Rows are points. Any point is a mix of the corners, with weights that add up to 1. It lies inside the corners' shape when no weight is negative. Say inside or outside, and name the corners with a negative weight.

Corners:
(1): [-31 -34]
(2): [-37   6]
(3): [49 35]
Points:
[-24 -26] => inside
[-34   5] => inside
[27  7] => outside (2)
[-11 -15] => inside

Corners:
(1): [23 18 36 -5]
(2): [ 18 -19  28  -7]
(3): [-23  11  25  24]
(4): [-23  14  15 -22]
(5): [-36  -8 -60 -11]
Points:
[-6 -3 13 -9] => inside
[ -4   4   4 -16] => outside (3)
[-25 -23 -50  -4] => outside (1, 4)
[-26  -8 -13 -13] => outside (1)
[ 7  7 41  3] => outside (5)
[  9 -11  14 -15] => outside (3)
[-1 15 19  1] => outside (2)

Corners:
(1): [14 10 12  2 13 15  8 28]
(2): [  0  -3 -16 -34   3   7  -5  -2]
(3): [ -9   1 -27  -5   1  -5 -23  -5]
(4): [-17   3  27  11  26   3   8  -9]
(5): [60  8 15  5 -8  7 -7 17]
(6): [-29  -1   6   2 -14  -8 -18 -12]
(7): [ -2 -15  17  12   1 -16 -15  -1]
(8): [-11  -6 -25 -11  10  17  10  -6]
(9): [-17   9  -8   0 -15 -19  -2  -1]
Points:
[ -1  -3   5   0  -2  -7 -20  -5] => outside (1, 8, 9)
[ -4  -4  -9  -9   0  -3 -12  -5] => outside (1)
[  5  -1 -13 -22  -4   5  -3   4] => outside (3, 4)
[-4  0  5 -2  2 -4 -9 -1] => outside (8)
[ 5  1 -6 -8 -3  1 -8  3] => outside (4)

Corners:
(1): [  0   0  -2 -30  22 -19 -32  -5 -10 -15   9]
(2): [ -4  33   2 -27  39  15  35   1  12   2 -19]
(3): [-25   4   8  25  22  29 -43  21  48 -19  26]
(4): [ 25 -16  21  26   3 -38 -12 -30  -7  -1  -3]
(5): [-29  19  -1  23  14 -12 -32  17  30  14 -14]
(6): [20 29 12 28 -7 11 28  2 -8 -4 47]
(7): [ 19   8  11  15  -3 -10   6  16 -13  -4  -7]
(8): [ -4 -25   0 -53  29 -23   8 -15 -14  25 -11]
(9): [-12  22  20 -47   7   5 -32  14  -8  -2   3]
(10): [ 15  -4  29  31  20 -29  20   2  -5  -1  12]
(11): [-20  13  16  19  -3  16   4 -17  -6 -20  31]
(12): [ 13   0   8  37  60  17 -15  14  -9  33  -3]
Points:
[-7  4  4 16 13 10 -1  1 11  2 10] => outside (1, 9, 10)
[-2  5 11 21 14  1 -3  1  8 -4 16] => outside (9)
[ 3  3 18 10 15  2  4 -2 -9 -2  7] => outside (1, 5, 6)
[ 7 17  9 10 10  2 12  1 -1  1 18] => inside
[  4  -4   7   0  23 -19   4  -9  -7   4 -10] => outside (3, 6, 9)
[ -8  14   1 -17  26  12  -8   9  -1   6   4] => outside (4, 10)
[-1 18 11 10  6  3  0  3  0 -2 18] => inside
[  3  14  14  -6   7  -9  -6   4 -13  -2  -7] => outside (3, 6, 8)
[ -5   6  13   8   7  -3  -4  -3   3 -11  13] => outside (12)

Corners:
(1): [  5  16 -39   1 -20   2  -7  47 -20 -36   6   9  -2  -4   2 -26   1 -42]
(2): [-19 -43   2   2  28 -27   9 -12  29   3  25 -49  19 -36 -13  14   6  23]
(3): [  9  -9 -18  13 -33  31 -10  37 -10 -17 -19  14   0  30  17 -51  27 -43]
(4): [-24   9  23 -13 -21 -24  -1   9 -25 -24 -29  -9 -30 -26  48  -4   6  37]
(5): [ -5 -44  15  -2  32  -4  27  27  28 -13  22  13  12 -30 -32   3  26  21]
(6): [ 34  17  20 -31 -16 -11  12  -3  -1 -23 -21 -43  -3 -25  -7  36  19   1]
(7): [ -3  12 -27   5  -4  35   2  36  20  -1   4  27   4  10  26 -23  41 -42]
(8): [ 31 -38   3  -6  31 -13  32   7  -1 -28  27  12  14 -35 -19  30 -13  51]
(9): [-13  -8  43 -24 -14 -29  15   8 -26  -7 -35  -3   0 -16  16  28 -25   9]
(10): [ -5  16  -7  14   2  30 -13  18  20  41   0  15  -9  23 -32 -20  22 -24]
(11): [ -3   9  13  10 -23  11  14   3  18  -6  16  -1  26 -24  -3 -20  19 -37]
(12): [ 33 -35  25  -8  28  -8 -28   7  -2  -3  48 -17  16 -31 -36  41  -8 -12]
(13): [  4  11 -15 -21   8  41   3   3  13  12   6  23  18 -21 -11 -48  45 -22]
(14): [  0   7 -29  39 -14 -15  -2  29 -30  -4 -32  36  -2  -1   8 -10  27 -41]
(15): [ 12 -26  -5   7  49 -18   7 -35  33 -12  10  -5 -15 -37 -49  15   4   1]
(16): [-39  21  -9 -13 -31 -43 -38   3 -11 -60 -18 -16  -1   7  18  19  -5  25]
(17): [-10  21  33  -5   7  -8 -28  28 -23 -30 -28  -2  10 -21  23   9 -19  26]
(18): [-34  -2 -25 -22 -50 -16  -7   4  31 -30 -35  -7  -8 -29   3  34 -24  49]
(19): [-37   2  21 -12   1  31  39  10 -16 -24 -25   1 -13 -40  28  41  23  43]
Points:
[ -6   3   2  -2 -10  -5  -3  16  -5 -20 -10   2  -4 -10   3   8   4   1] => outside (2, 13)
[ -2   1   1   1   4   0  -5  10   5 -17 -12   3 -11 -10  -5  19   7  16] => outside (1, 2, 9, 11, 13)
[-11 -15   5  -3   6 -13   3   3   7 -11   2 -17   4 -25   1   8   6  15] => inside
[  1   7  12  -5  -6   0   4  15 -13 -22  -8   5   4 -18  11  -3  13 -10] => outside (2, 10, 18)
[ -9  -6   2   0   0  -2   2  10   7 -11   0   2   4 -18  -2   0   7   1] => outside (6)

Corners:
(1): [  9  -6   1  35 -20 -32 -23 -13 -41 -35 -42  28  20 -25 -12  39 -25 -11
   7   5]
(2): [-15 -17 -13  24  -1  15 -26 -41  -8 -27   9 -22 -28   5 -15   2  21  29
  10  -7]
(3): [-39 -21  29 -12  49  -4  22   9  -5 -20 -26  -5  -2   2 -29  10   0 -12
 -28   4]
(4): [ 13  14 -33  -2 -43 -18 -23  -5  17  48 -24 -22  34 -12   2  30  25  16
  -4 -11]
(5): [-11   6   1  37 -31 -26 -33  26   2 -24 -29   8 -11  34  12 -38  31  12
  16  -8]
(6): [ 25  12 -16 -28  -1  11   9   8   3   9  30 -18   1 -28   1   6   5  36
   7  36]
(7): [ 11 -25 -15 -14   0 -34  -5  26  35   1  37   9 -21   4 -31 -18   0   8
  11 -12]
(8): [-16 -16   5 -13  37  22  36 -14 -32 -35 -36  43 -22  15   8  28  44  37
  38 -26]
(9): [-18 -14  16  21  23   6  27 -12  39  29 -38   8  -9   9 -23  32 -13  28
 -30 -31]
(10): [ 23 -14  -6 -19 -33 -13 -13  31 -20  51   7  16  17 -33  27 -27 -24  -6
  10  27]
(11): [ 30  12  22  24 -26  -5  28 -46  21 -40  -8   5 -25  -6 -20  12  45 -13
  40 -20]
(12): [  5  33 -29  -3 -21 -45  34 -28  45  17  29 -30  29 -30  17   1  24  10
 -37   6]
(13): [ -6 -29   2 -13  25 -15 -44  22 -21  -5 -36  41  40  29   4 -36  35  36
 -42 -10]
(14): [-28 -10  14 -26  25 -17 -25  14  29  -5 -14  12  10  18  -2 -18   9 -10
 -39  20]
(15): [-38  15  40   6  -5  12  37  -8 -24 -25 -43  60  -4  24 -23  24  23  18
   4 -24]
(16): [-20  27   8   1  25 -26  26 -38  21 -29 -34   1  12 -30 -10  34  28  36
 -15 -50]
(17): [-22   0  24   6  45 -36  23  32  35  -7  23  26  26 -25   3   4  10   0
   3 -35]
(18): [-21 -32  20  19  25 -54 -30   3  -5  20  26 -25 -15  27   2 -15 -15  16
  27  27]
(19): [ 10  23   5  31  11 -28  -9  30  -2   2 -21  39  -2  29 -42 -17   1  -7
  -4 -28]
(20): [ 23  29 -10  18   4 -51  15 -19  28   7  33 -20  -3 -39   2  27   3   8
 -35 -30]
(21): [ 10   6  16   3 -36 -13 -19  15  -2  16 -34   8  35  28   1  10 -18   4
   2 -21]
Points:
[  1   3   1   5  -8 -33  -7  13  14  15   7  -2   8  -1  -7 -14   7   1
  -9 -13] => outside (1, 6, 8, 9, 14)
[ -5   1   3   5  -4 -20  -9  -3   6   0 -15   3   5   2  -7   2   7  11
  -8  -5] => outside (8, 17)
[ 20  -2  -7   9  -5 -26 -13   0   1  -3 -11  14  -4  -7  -4   3   9  13
   7   0] => outside (2, 3, 12, 15, 17, 21)
[ -1  -5   3   4   8 -17 -11   6  -3  -6 -17  20  13   8  -7  -6  16  15
 -11 -11] => inside
[ -4   1   0  -9  11 -20   1   4   2   3  -1   7  12 -13  -5   8   3  15
 -11  -6] => outside (5, 9, 11)
[ -7   1   3   6  11 -13   8  -4   8  -6  -6   5   0   3  -8   6  19  21
  -2 -17] => outside (1, 10, 14)

Corners:
(1): [ 11 -11  -9   0   0  -6  -6  -5   4  -2 -11   0  -8   6  -4   7   2 -14
   2  -2]
(2): [  9   7  -5  -1  -1   8   1   0  -7  -3   5  -5  -1  -2  -4   3   8 -12
  -2 -24]
(3): [  0   5  -8  -8  14  -6  -5  -2   2  -7  -4 -15  -7   6 -10   0   6 -12
  -6   9]
(4): [  7  10  -1  -6 -13 -10  -8   2  11  -2  -4   1  -4   4  -2  -1   9 -11
   2   6]
(5): [  2  14  -6  -2   7 -12   7  -8  -2  -7  16  -2  -6 -18  -8   3   7 -15
  -1   8]
(6): [ 16   5  -8  -8   4 -14  -7  -4  -2  16  -6  -6   4   7  -1  -3  -4 -19
  -5  -8]
(7): [ -8   4  -4  -4 -13 -13   3  11   3  -8  -1   4 -15  -4  -3  -1   2 -16
  -6   6]
(8): [  8 -12   6  11   3   5   2 -17  -3 -13  -7   4   5   0   4  15   5  60
   7   9]
(9): [ 14   9  -4  12  -6 -10  -1 -19  -3 -13 -17  -7   7   2   1  19  -3  29
  -3   6]
(10): [  3   7  -1   3  -2  -6  -2  -6  -1  -6  -8  -4  -7  -1  10  -3   4 -12
   7  10]
(11): [  7 -21   3   4   3   9   3   1   5  -7 -12  -8  -3   8  -1  -9 -11  -6
  -2   7]
(12): [-12  10   2   2  -7  -7  -3  -6   7 -12 -10   3  -1 -15  -4  -2   3  20
   2   7]
(13): [  8   5 -11   2  -5 -10  -7   8   9  21  -4   9 -12   1  -6  -5   9 -26
 -13   9]
(14): [  4  13  -1   9  19  -9   8   9   1   7  -3   5  -7 -35  -4  11   3  -7
   0  18]
(15): [ 19 -23 -11  -2  -2  26 -17  -9   1  17   6   1   4  -2  18  16   5  -6
   5  13]
(16): [ -3  13   6   4   2   4   2  -8  -2 -12  10   7   2 -10   7   5  -1   2
   1 -10]
(17): [  9  12 -17  -7  -2 -11   3   9   9  -3  -9   7  -5  -1   4  -4   5 -19
   4   8]
(18): [  7   6   0  -8  -6   2  -3 -13  -4  -7 -11   7   3  -2  -6   7   4   5
   3   5]
(19): [ -2  13  11   5 -11   5   3  -5  21 -11  -9   1 -31 -19 -16  -4 -14   0
  -2  10]
(20): [-31  20   0  -3   0 -11  14   2   3  -7   6  -1  -8  -3 -17  -7   3 -15
   7   9]
(21): [ -4   3   5  -9 -10  -8  12   0   2  -8  -9  -2  -1   3   1   2   3 -16
  -7 -19]
Points:
[ 6  3 -5  0 -4 -3 -3 -2  4 -1 -2 -2 -6  3 -1  1  3 -7  0  4] => outside (12, 14, 18, 21)
[ 10  -9  -4  -6 -10   2  -7   1   8   0 -13   1  -7   8  -3  -2   1  -6
  -4  -1] => outside (5, 9, 10, 14, 16, 20)
[ -7  18  -2  -3   2 -13   8   4   2  -2  -2   3 -10 -14  -9  -3   5 -10
  -3   1] => outside (1, 4, 9, 11, 15, 16)
[ 4  2 -3 -1  0 -2  1 -4  0 -5 -4 -1  0 -1  1  4  2 -1  1  2] => outside (13, 19)

Corners:
(1): [ 15   0  10  10   4 -12 -10 -19  14   0  23  12  -3  14  10  -7  11 -24
  19 -18]
(2): [ 10   8  28 -25  19   9 -26 -10 -13   6 -20   1  -4  -7  57  28   4   3
   7  35]
(3): [  4  16 -38 -10 -12   4  -4 -14  -6 -13 -10   8   1   1 -21  19 -22  -3
  33 -11]
(4): [ 18   9  19 -18   7  17   2 -22  -5   3   5 -14 -12  32   4  -3  38 -11
  -4  -6]
(5): [  7   4   3 -60  13  -3  -6 -22  -9  -2  -2  23 -20  -9  42  14 -21  11
 -18  37]
(6): [  0  13 -13   3   9   2 -18   2  20  12 -15   7  12   1 -30  -4  -4  14
  23 -18]
(7): [ 24  20  30  -5  17   2 -10   6 -30 -14 -16   4 -25   7  35  -3 -18   3
 -23  10]
(8): [-14 -10 -15  -7   2  -7  27   3  -4 -12 -12   8  10 -12 -13 -16   6  11
  22 -16]
(9): [ 23  -4  -5 -18  18   1  -8  10  -7   2  -2  -8 -10  14  32  12 -24  11
 -11  44]
(10): [-14  32 -13   7  17  -2  18  -6  10  -8  -5  11  20 -21 -16 -11   1 -28
   6  25]
(11): [ 22  -4  -5 -10  -5 -19   4  -4 -10  11  10  27  36 -22 -15 -15  -8  -2
   1  -5]
(12): [ 11  -3   1  -8  15  19  -4 -16  -4  21  31  -4 -12   8  14  15  15 -21
  -8 -37]
(13): [  6  -8  16 -13  16   1 -24 -23  12 -11  24   1   4  14  28  -3   6  -7
 -16 -22]
(14): [ -2  -4   3  -4   2  -1 -32  18  -3  -2  31  -6 -19  14  10  14  40 -29
 -19 -14]
(15): [-10 -10  -4  26  -8  31   4  -9   1  20  25 -24 -16   8  14  -8  16   7
  -8   5]
(16): [  2  -5   2  -1 -24 -16  12   9  17   2  -4  16  35   9 -15  13  -5  -6
  -1 -10]
(17): [ 10  15 -11  -6   0 -37  11 -18  14   0   2  -2   0 -25 -19   1   9  24
   1   7]
(18): [ -9   2  -5  -8   5  -7 -10 -18 -16  20   3   1 -14  19  33  -6  15  -6
  -9  -5]
(19): [ -1 -11  15 -16  26   3  -6 -16 -34  -3 -12   3 -22  18  21  31 -18   3
 -24  37]
(20): [ 13  -9 -20  14   0 -27  16  -6  40   1 -18  19  14 -28 -12   0  12 -10
   6  -8]
(21): [-11   1  -4   0  -2 -17  14   6  23  16   5 -20  -8 -16 -32 -12 -28  -5
   9   1]
Points:
[ 4  5 -3 -9  4 -3 -1 -8 -1  4  0  3 -4 -1  6  4  1 -3  2  5] => outside (13)
[-11   7   1 -15  -3  -1  -2 -12   3   1  -1  -2   4   6  -1   8   8   1
   3   4] => outside (1, 7, 9, 11, 12, 20)
[ 11   1   6  -7   7   3   1 -11  -9   9   2   4  -5   5  16   7  -6 -10
  -5  13] => outside (6, 8, 13, 14, 17)
[ 4  2  2 -9  8 -3 -1 -3 -1  5  2  3 -4 -2  9  3  6 -5 -5  6] => outside (3, 13)
[ 7  3  3 -8  6  1 -7 -6  0  3  0  0 -4  8  9  3 -3 -5 -2  9] => outside (8, 12, 17)
[ 9  2 -2 -6  9 -4 10 -7  2  2 -9  9  7 -8 -1  0  0  9  5  6] => outside (3, 13, 14, 18, 21)
[  4  -3   0 -12   6   3   2  -7  -3   4   6   6  -1   0   9  12   0 -12
   2  10] => outside (6, 7, 13, 17, 18)

Corners:
(1): [  7  -7 -12  27 -18  -6  11 -11  20 -14  13  30  24  22  -7  24 -19 -24
 -24  -1]
(2): [ 14  -8 -23  21   0   3   5  -3   1   2   3   5   4  -4  -3  13  16 -17
   6   0]
(3): [ -4 -17   3  -2  25  56  -1  24  -2 -12   6   3  26  23   9   4  15  30
   9  -6]
(4): [  6  -5  -2  -5 -16 -14  -3  11  10   3  25 -19 -24   9  -5  21  47  -8
   3   2]
(5): [ -4 -24 -12   8 -19  -3   0   4  12   3 -12  10  13  22  -2  26 -15  17
  14  -3]
(6): [-13 -14   6 -24   4  60   0   2   7  -3 -20   0  32  -1  19  17  12  23
  19 -30]
(7): [  2 -33  -2   4 -17  -7   4  -8  -1 -18  10  17  -1  -6   8  33   3  11
 -14   6]
(8): [  6 -23 -18  -3 -19  -8   3  -4  20   6 -17   5   9   8   9  -4  -4  -3
 -27  -9]
(9): [ 11   2   1  39 -25 -16   2   5  18   0  11  12   8  -9  -2  -1  13  -3
  -7  18]
(10): [ -6  -3  -6  28  -8   9 -15   0  12  -5  13  -2 -11  -7  14   8 -16  -6
  -7  12]
(11): [ 12 -23   5  11 -21   7   2 -20  -5   1  -7   3   5  19   1  10  -2   7
   2  -9]
(12): [ 24  10 -10   6 -12 -33  17 -30  16  -8  14  12   9  -1 -24   1   2  -7
  -2  18]
(13): [ -4  -2  -1  14   7   2   8  -2  -4  -8 -25  12  -9   2  -2  18   1  -9
 -16  13]
(14): [-16  16 -18  10 -26 -23  -8   0  -4 -11  35   8 -22   5 -17  -1  42  -7
  10   5]
(15): [-21 -10  12  -7   9  42 -16  25  11 -20 -12  18   6   8   6 -13   5 -10
  17  -1]
(16): [-18 -11  14   0   2  28   3  16   9   0  13  21  11   5   7  -8  -6  10
   8 -28]
(17): [-14  -9   3   0  -8 -16   4  -4  13  12  28  -1 -14   7  -6 -13  50 -12
   8  34]
(18): [ 15  17 -11  25  -7   2  14 -11  13  -6  21  40 -14  14  10   3  -1  -1
   0  10]
(19): [ 10 -15  -7   1 -40  11   3  -5  -5  14   7  15  13  -1  -8   8 -23  12
  -8   2]
(20): [-15  13  -6   9 -12 -24 -37 -11  22   6  28  23 -28   9 -17   5  38 -11
   1  24]
(21): [-12   8  16  -3  19  30 -13  25 -21  -5   2   8  14  14  39   5  18  -3
  19  -7]
Points:
[  2  -3  -5   8  -2   6   8   3  15 -13   9  10   2  -3  -2   7  10  -4
  -6  -6] => outside (5, 11, 17, 19, 20, 21)
[  5 -15  -1   6  -4  13   5   5   1  -1   8   7  -1  10   7   9   3  -6
  -7  -2] => outside (5, 6, 9, 12, 14, 20)
[ -1 -11  -2   8  -8   4   0   1   7  -5   9  11   3   6   2  10  11   1
  -2   5] => inside
[ -5 -16  -1   6 -22   1  -5   1   9   4  18   9  -6   9  -3  -2  11   9
   0   7] => outside (1, 2, 6, 12, 13, 21)
